Each row of a before or after table is a point. The points were changed in one or more steps. Then noise was added and the rows were shuffled. The steps act on columns, c1 being the first. Write out the steps. A step turns or swaps two columns, mirrors them in a line or flattens them onto one, adds a multiple of one to another, or multiplies or shifts one. Angles are multiples of 10 degrees, from the lower column toward the higher: turns from -170 to 170, lines from 10 to 170 but not 90. Use the fewest steps. Two steps may share a column if one is a turn and the other turns, adds or multiplies; they go together, in the order done. Otherwise the lowest column goes first.
In the rows, 128 means zero.

Before:
[[174  93 140]
 [ 97 169 135]
 [146  88 101]
 [ 84 178 154]
 [ 87  94 118]
 [116  91 144]
 [ 85 163  96]
 [161 114 146]
 [182 102 121]
 [128 129 146]]
After (10 x 3):
[[115  91 151]
 [ 85 158 115]
 [171  96 116]
 [ 87 176 178]
 [ 88  95 138]
 [127 130 147]
 [182 100  98]
 [148  94  93]
 [157 116 131]
 [ 94 169 149]]
Steps: add -0.5 times c1 to c3

Before (10 x 8):
[[168  67  78 157 168 136 173 140]
 [111 101 144 125 114 109  91 116]
 [121 125 187  91  98 139 130 111]
 [209 104 126 119 196 143 156 133]
 [120 161 152 118 149 127 118  80]
 [149 173 114 169 177 130 136 178]
 [104 132 171  96 145 100  94 124]
 [206 161 132 181 170 101 139 140]
 [123 133 114  86 114  96 126 126]
 [ 72 124 168 101 122  77 141 117]]
After, 10 rows:
[[119  81 153 116 148 127 149  94]
 [121 111 187  92  97 137 159 132]
 [ 72 116 167 101 122  78 172 132]
 [149 179 112 170 178 130 165  84]
 [206 140 132 181 171 102 170  95]
 [169 140  77 157 167 136 203 189]
 [123 126 114  85 114  94 156 123]
 [104 125 170  97 146 100 124 124]
 [110 116 144 125 113 109 121 154]
 [209 132 127 119 196 143 185 152]]
Steps: turn c2 and c8 by -90 degrees; shift c7 by 30

Before, 12 rows:
[[148 120 126 139 134 115 153 162 157 177 171 133]
 [128 120 174 122 134 153 139 133 136 169 165 216]
 [ 81 101 129 140 140  74 146 125 109  48 106 119]
 [ 96 106 195 116 171  94 141  81 149  99 135  98]
 [107  68 150 134 121 122 142  92  94 107  96 105]
 [170 115 129 105 171 188 108 185 137 162 173 164]
 [104 147  84 127 158 108 133  88 123 157 145 155]
 [ 93 134 148 106 130  91 184  82  89  78 159  83]
 [ 97  93 161 114 101 119 132  64 167  68 147 119]
 [179 158 120  91 142 110 144 148 139 153 119 149]
 [137 161 167 136 122 166  89 167 149 164 145 143]
 [ 80 101 149  75 122 152 113 153 151 178 147 176]]
After, 12 rows:
[[176 155 121  93 141 109 142 150 143 150 141 147]
 [ 97 105 197 116 170 111 158  79 148 104 110 100]
 [ 80 100 129 141 139 102 180 127 105  90  54 120]
 [104 148  83 128 159 122 147  89 124 133 161 157]
 [137 160 166 136 123 172  95 169 149 137 169 144]
 [ 97  94 162 114 100 123 137  66 167  76  92 121]
 [127 120 176 119 131 122 103 133 136 126 184 215]
 [147 119 125 139 133 101 136 164 155 127 191 132]
 [170 115 131 104 172 160  73 187 139 113 184 164]
 [106  66 150 133 119 112 130  92  94 137  90 106]
 [ 91 136 148 106 131  67 154  80  88  74 107  85]
 [ 80 103 150  75 122 148 107 153 150 147 180 176]]
Steps: mirror c6 and c7 in the line at 140 degrees; turn c10 and c11 by 50 degrees

Before:
[[113  93 118 139  70 105 159 113 181 131 164 162 139 173 178 143 148 153
  127 112]
 [130 134 169 141  93  54 186 127  87 110 138 110 158 124 161  76  95 126
  139 168]
 [ 95 124  93  68 142 134 123 104  93 127 168 186 102 189 167 138  89  64
   84 188]
 [119 105 100 125 111  88 124 137 124  46 152 108 127 183 110  88 100 135
  126 132]
 [ 90  63 154 109  80  78 137 128 179  43 139 134  89 152  92  76 151 112
   83 125]
 [158 105 108 122 132 139 194  80 119  57 117 111 100 121 105 128 155 107
   94 172]
 [112 145 123 151 155 142 155 151  90  46  81 133 178 113 110 149  73  57
  107 140]
 [ 92 120  98 152 118  61 159 152 136 111  87 123  91 144 169 147 154 104
   88 158]
 [129 118 149 135  70 108 109 121 159 116  93 149 142 111 132  81 132 139
   96 140]
 [141 130  99  83  82 117 182 126 104 121  85 134 131 109 143 145 147 102
  157 121]
 [116  88  83 150  65 135 132  87 113 123  85 164 126 129 165 139 120  98
  132 141]
 [143 126 120 130 146 124 186  87 140  41 115 146  97 156 152 123  93  76
   72 115]
 [118  90 120 115 160 137 109 140 129  52 138 203  90 164  97 140 129 119
   99 126]
 [110 108  94 143 151  92 145 121 116  99 133 132 141 104 165  61 154 147
  113 138]]
After, 14 rows:
[[132 128 100  82  82 116 181 124 104 121  85 135 132 108 144 143 147 101
  154 121]
 [121  86  85 150  65 134 131  87 112 122  85 163 127 128 164 139 120  97
  133 141]
 [143 104 105 122 131 137 194  83 118  54 119 110 100 120 104 127 156 106
   92 171]
 [124 104 104 125 112  88 125 135 125  47 153 105 129 183 111  87  98 136
  126 132]
 [122  92 118 139  71 106 159 115 182 133 165 159 139 173 178 142 148 153
  127 111]
 [123  91 121 114 160 139 107 140 126  51 139 202  92 163  98 138 130 120
   97 127]
 [113 119  99 153 119  59 160 151 136 111  87 124  89 145 171 146 153 105
   89 160]
 [121 111  95 144 150  94 147 122 116  98 131 129 139 105 165  62 157 147
  112 139]
 [132 133 168 141  92  54 186 130  86 110 139 110 160 125 163  76  95 125
  139 167]
 [135 126 121 130 148 125 184  87 139  40 116 145  96 153 149 124  95  76
   71 113]
 [120 145 121 154 157 141 154 149  88  48  79 132 180 115 110 151  75  57
  105 142]
 [114  64 153 110  80  77 137 128 179  43 138 135  89 148  91  77 150 110
   84 127]
 [127 119 148 136  68 107 110 122 160 116  93 147 145 112 132  80 132 139
   96 137]
 [114 123  94  71 143 132 122 102  94 128 168 184 102 189 165 138  90  65
   86 190]]
Steps: multiply c1 by 0.4

Before, 10 rows:
[[ 75 117 117 105  98 134 106 116 179 103 146 125  93 152 111 149 116 136
  146  66 128 137 112 129 133 175 137 164 157 149 183 142 136  99 138  85
   89 115 183  75 119 159 168 169 139 179 113 125]
 [144  98 123 100 107 160 175 126 144  99 136 169  84  99 118 152 102 165
  128 145 144 141 101 180 136 155 147 162 163 129  89 148 185 160 109 175
  174 125  90 117 151 129 102 147 151 162 163 122]
 [138 144 137 115 168  74 178 116 154 183 133 113 162 153 108 166 127 143
  183  66 152  99 185  97 124  93 147 131 163 123  90  84 129 167 159  84
  170 104  86 152 191 112  85 139 165 120 165 152]
 [141 177 147 162 175 128 125 159 155 124 154 165 148 127 155  72 135 127
  123 126  91 121 145 167 159 147  75 150 118 129 144 158 138  88 142 168
   78 133 135  65 139 102 175 109 143 169 158 133]
 [ 97 128  70 175 163  77 187 127 122 103 128 140  94 126 106 142  82 107
  128  71 182  87  91 169 207 119 141 145 168  99  91 131 113 122  91 159
  176 165 151  94 164  91 128  97 131 114 109 166]
 [131 156 108 155 106 117 164  90 134 147 145 109  97 123 106 130  80 114
  141 145  92  79 162  90 180 177 158  94 113 113 158 111 125 135 120  83
  127  93 133 153 171  85  86  97 158 112 161 135]
 [ 70 117 107 156 123 124 152 152 167 122 139 107 111 179 158 155 113 193
  119 134 142 124 146 112 131 132 141  89 120 147 185 121  96 162 136 121
  118 143  97  74 132 129 162 127 123 124 151 131]
 [164 108  73  91 103 100 139 164 124 107 133  71 164 113 168 126  61 129
  168 107 181  89 168 180 189  98  80 175 130 115 137 102 147 143 138 115
  117  99 121 145 142 159 115 118 165 149 180 148]
 [ 88 144  84 179 110 167 102 149 120 170  96 147 151 114 128 134 101 171
  190 120 106  93  97 134 122 173 140  82 150 128 179 147 124 148 129 140
  139 113 163  94 210 153 117 155  88  87 107 127]
 [107 159 146 114 188  79 108 100  91 161  89 125  87 151 141 142  51 195
  205 122 135 147 137  83 149 134  71 105  96 135  97 136 139  74  68 147
   90 170 103 144 191 173 119  88  87 115 134 140]]
After (10 x 48):
[[167 111  70  90 102 101 138 163 123 106 115  67 165 114 165 126  59 129
  167  78 183  90 171 183 187  97 132 176 130 115 138 129 158 142 136 116
  118 100 123 146 143 158 115 115 219 146 179 147]
 [ 86 161  86 183 109 164 103 154 118 172 118 148 150 111 128 131 103 175
  193 131 104  91  98 132 123 179 108  83 151 133 177 139 110 150 125 141
  139 113 164  93 208 154 116 155  29  86 107 128]
 [ 98 128  72 174 160  75 186 129 124 100 125 141  96 126 100 140  82 107
  128 114 183  87  90 170 208 117  74 144 168  98  93 118 117 117  95 159
  172 165 148  94 162  92 129  96 134 115 108 166]
 [109 179 148 117 188  80 108  98  94 165 126 123  90 152 142 139  49 193
  207  75 138 148 138  82 153 132 151 107  96 136 100 142 125  80  69 148
   89 170 100 142 192 174 113  91  22 114 131 136]
 [131 131 112 156 105 120 162  88 131 147 160 112  98 127 106 131  82 116
  137 163  91  77 157  87 177 172 127  96 113 115 159 113 141 133 128  83
  125  92 132 148 171  84  86  95 204 110 158 135]
 [145 104 124  99 106 161 175 124 142  98 112 169  82 100 117 151 104 163
  127 154 140 142 106 183 137 152 132 159 162 129  91 184 146 158 103 176
  173 126  94 118 148 133 100 150 187 164 163 120]
 [143 140 145 162 173 124 123 157 159 120 184 166 148 125 152  72 132 126
  123  80  92 123 151 167 160 149 149 149 117 130 142 156 113  88 164 170
   79 133 140  62 140 101 177 109 166 173 158 133]
 [ 67 112 106 159 129 126 154 148 167 121 121 106 112 178 160 153 114 193
  119 142 144 120 145 111 128 135 126  94 122 146 184  96 112 163 135 119
  119 146  98  73 136 129 154 123 117 124 150 130]
 [138 136 139 112 167  69 177 118 153 182 145 111 162 156 105 169 127 144
  185 114 153 103 184  96 123  91  62 129 164 119  90 105 164 167 166  83
  171 107  84 155 192 113  84 139 217 118 162 150]
 [ 77 107 116 107  99 136 110 112 184  99 133 124  94 156 112 147 116 136
  143 108 129 141 112 127 132 177  68 164 156 145 180 146 123  95 142  83
   88 112 185  72 118 156 169 170 156 179 119 127]]
Steps: turn c2 and c11 by 50 degrees; add 0.3 times c11 to c35; mirror c20 and c27 in the line at 30 degrees; turn c32 and c33 by -50 degrees; multiply c45 by 2.5
